Each point is reached from the start by the listed moves, each made 0, 1 or 2 times, or once backwards (-1), plus a little noise. Say if it took an odd or an even number of moves. Then give how often each move was made.

Moves:
(1): [ 1.23 -2.45  0.26 -1.63]
(2): [ 1.04  2.93  0.21 -0.41]
Start: [-0.68 -0.03 -0.51  0.31]
Points:
[-2.99 -0.64 -1.02  2.49] -> even (-1, -1)
[ 2.51  3.44 -0.05 -2.02] -> odd (1, 2)
[ 4.03  0.98  0.35 -3.84] -> even (2, 2)

Moves:
(1): [ 0.88  0.18 -1.47 -0.13 -0.83 -1.01 -1.20 -0.52 -2.33]
(2): [ 0.97  1.05 -0.37  0.26 -0.20  1.00 -0.16 -1.23 -0.02]
(3): [-0.83 -0.04 -0.94 -0.10  0.86 -0.63 -1.06 -1.10  2.48]
(4): [-0.76 -0.76  0.58  0.24  1.14  0.73 -0.86 -0.04 -0.17]
(5): [ 0.38 -0.34 -0.78 -2.03  1.09 -0.03  0.70 -0.37 -0.26]
(6): [-0.06  0.08  1.46 -0.49 -0.12 -0.35 -0.39 -0.35  0.21]
(7): [-0.13 -0.05 -0.44  0.76 -1.72  0.32  1.82 -0.63 -3.72]
(8): [ 0.45  1.38  0.85  0.60  1.38 -0.37  1.19 -0.56 -0.03]
Start: [-1.83 -0.50  0.21 -0.95  0.38 -0.21  0.18  0.22  1.76]
Points:
[-3.20 -2.42  0.01 -4.35 -1.91 -2.65  0.66 -0.71  0.88] -> even (0, -1, 1, -1, 1, 2, 1, -1)
[-1.67 -1.29 -2.46 -5.77  4.49 -1.76 -5.54 -5.75  1.58] -> odd (2, 1, 2, 2, 2, 2, 0, 0)
[-5.33 -3.86  2.12 -5.25  6.60  0.21 -0.16 -0.34  5.93] -> even (-1, -1, 1, 2, 2, 1, 0, 0)

Moves:
(1): [-0.29 -0.45 -1.32  0.57 -0.38 -1.44  0.93  1.80 -0.48  0.68 -2.44  0.22
 -1.85  1.50 -0.69 -0.34  1.33 -0.11 -0.07  0.10]
(2): [-1.05  1.23  0.15 -1.10  0.22 -0.54 -0.55  0.10  0.05 -0.99  1.38  0.05
 -0.89 -0.67  0.97  0.42  0.40  0.50 -0.99  0.67]
(3): [ 1.39  0.17 -0.66  1.02  0.31  0.39  0.94 -0.58  1.02 -0.44 -0.28  2.83
 -0.27 -0.12 -0.43  0.21 -1.44  0.20  0.23  0.10]
(4): [-1.83 -0.41 -0.69  0.46  0.79  0.61 -0.57 -0.31 -0.57  0.35  0.41 -1.51
 -0.37  0.15  1.03 -0.07  0.63  2.60 -0.01 -0.26]
(5): [-1.21 -0.99  0.92 -0.12 -0.31 -1.49 -1.83 -0.47  0.14 -0.44  1.12  0.05
 -2.92  0.56  0.39  1.11 -1.16 -1.26 -0.58  2.69]
(6): [ 0.72  0.14  0.41 -0.06  0.64 -0.71 -0.65 -0.27  0.33 -0.11  0.32  1.03
  0.55 -0.53  0.13 -0.96  1.08  1.01  0.32  0.61]
(7): [-0.33  0.07  1.00 -0.45 -0.32  1.24  1.39  0.27  0.28  0.52 -1.18 -1.26
  0.63 -0.06 -0.32 -0.58  0.37  0.77  1.04 -0.36]
(8): [ 0.71  1.02  0.11 -0.17  0.76 -0.08 -0.76 -0.24  0.83 -1.03 -0.79  0.38
  0.33 -0.61  1.02  1.34 -0.39  0.13 -0.24  0.44]
(9): [ 1.33 -0.56 -0.32  0.66 -0.45 -0.93 -0.53 -0.88  1.84  0.60  0.53  0.11
  1.61  0.26  0.57 -1.69  0.33  0.06 -2.12  0.15]
(10): [ 0.66 -0.61 -0.33  1.35 -1.87 -0.87 -0.66  0.65  0.17  1.64  0.24  1.25
  1.40 -0.42  0.81 -0.90 -0.82 -1.82 -0.35  1.05]
(11): [-0.69 -2.31 -1.06 -0.25 -1.86 -1.68 -0.48  0.39  0.08  0.71 -0.12  0.67
 -0.12 -0.10 -0.02 -0.65  0.65  0.03 -1.37  0.74]
(12): [ 0.36  0.27  0.78 -0.48  0.40  1.16  0.19  0.22  0.35  0.02 -1.62  1.36
 -1.13  0.55 -0.02  0.25 -1.33 -0.63  0.23 -1.16]
(13): [-0.70  0.95  1.60 -0.40 -0.72 -1.46 -0.99 -1.50 -0.22  0.77  0.42 -0.40
  2.92 -0.40 -1.81 -0.54 -0.36 -1.52  0.69  0.78]
(14): [ 0.92  0.46  0.44  0.40  0.42  0.92  0.19  0.12  1.22  0.31  0.34  0.91
  1.02  0.99 -0.09  0.87  0.49 -0.04 -1.58 -0.48]
(15): [-0.24 -0.76 -0.76  0.62  1.56  0.48 -0.06 -0.82 -0.69 -0.01 -0.50  2.04
  0.71 -0.73  1.15 -0.92  1.67 -0.48  1.21  0.53]
(16): [-0.44  0.35 -0.63 -0.27  0.00 -0.15 -0.66  0.15  0.55  0.42  0.29 -0.87
  0.73 -0.38 -0.82 -0.16 -0.40 -0.64  0.54 -0.43]
(17): [-0.64  0.34  0.92  0.61 -1.71 -0.70 -0.43 -1.18  0.07  0.85  0.30 -0.14
 -0.02 -0.69 -0.45  0.30 -0.30 -0.97  1.72 -0.06]
(18): [-0.49  0.15 -0.48 -0.93 -0.68 -1.52 -0.36 -1.29 -1.13  2.09  0.01 -0.06
 -1.69  0.72 -0.33  1.72 -0.14 -0.29  1.00  2.36]
Start: [ 1.56  0.26  1.04  2.14  0.30 -0.31  0.87  0.53  0.04 -0.26  1.01  1.17
 -0.09  0.73  0.32 -0.49 -0.18  1.32 -0.52 -0.15]
Points:
[-0.41  1.48  3.25 -0.94 -1.90 -2.40  1.01 -3.94  1.88  7.18 -9.49  6.26
  1.68  2.94 -7.25  5.39 -1.03 -3.25  6.68  2.47] -> odd (1, -1, 1, 0, 0, 0, 2, 2, -1, -1, 2, 2, 2, 2, 1, 2, 1, 2)
[ 2.42 -1.59 -3.52  2.89 -0.11 -0.39 -0.60  1.38  0.93  9.35 -2.03 -3.63
  5.49  0.70  4.13 -4.25  4.03  7.81  1.14  2.28] -> odd (0, -1, -1, 2, -1, 2, 2, 1, 1, 2, 0, 0, -1, 0, 0, 2, -1, 2)
[-0.15 -0.27  3.31 -1.33 -3.77 -8.99  0.18  0.78  2.48  1.61 -4.27  0.92
 -7.70  4.24 -6.21  2.74 -1.59 -1.37  0.62  8.00] -> even (2, 0, 1, -1, 2, 1, 2, 1, 0, -1, 1, 0, 1, 0, -1, 1, 0, 1)
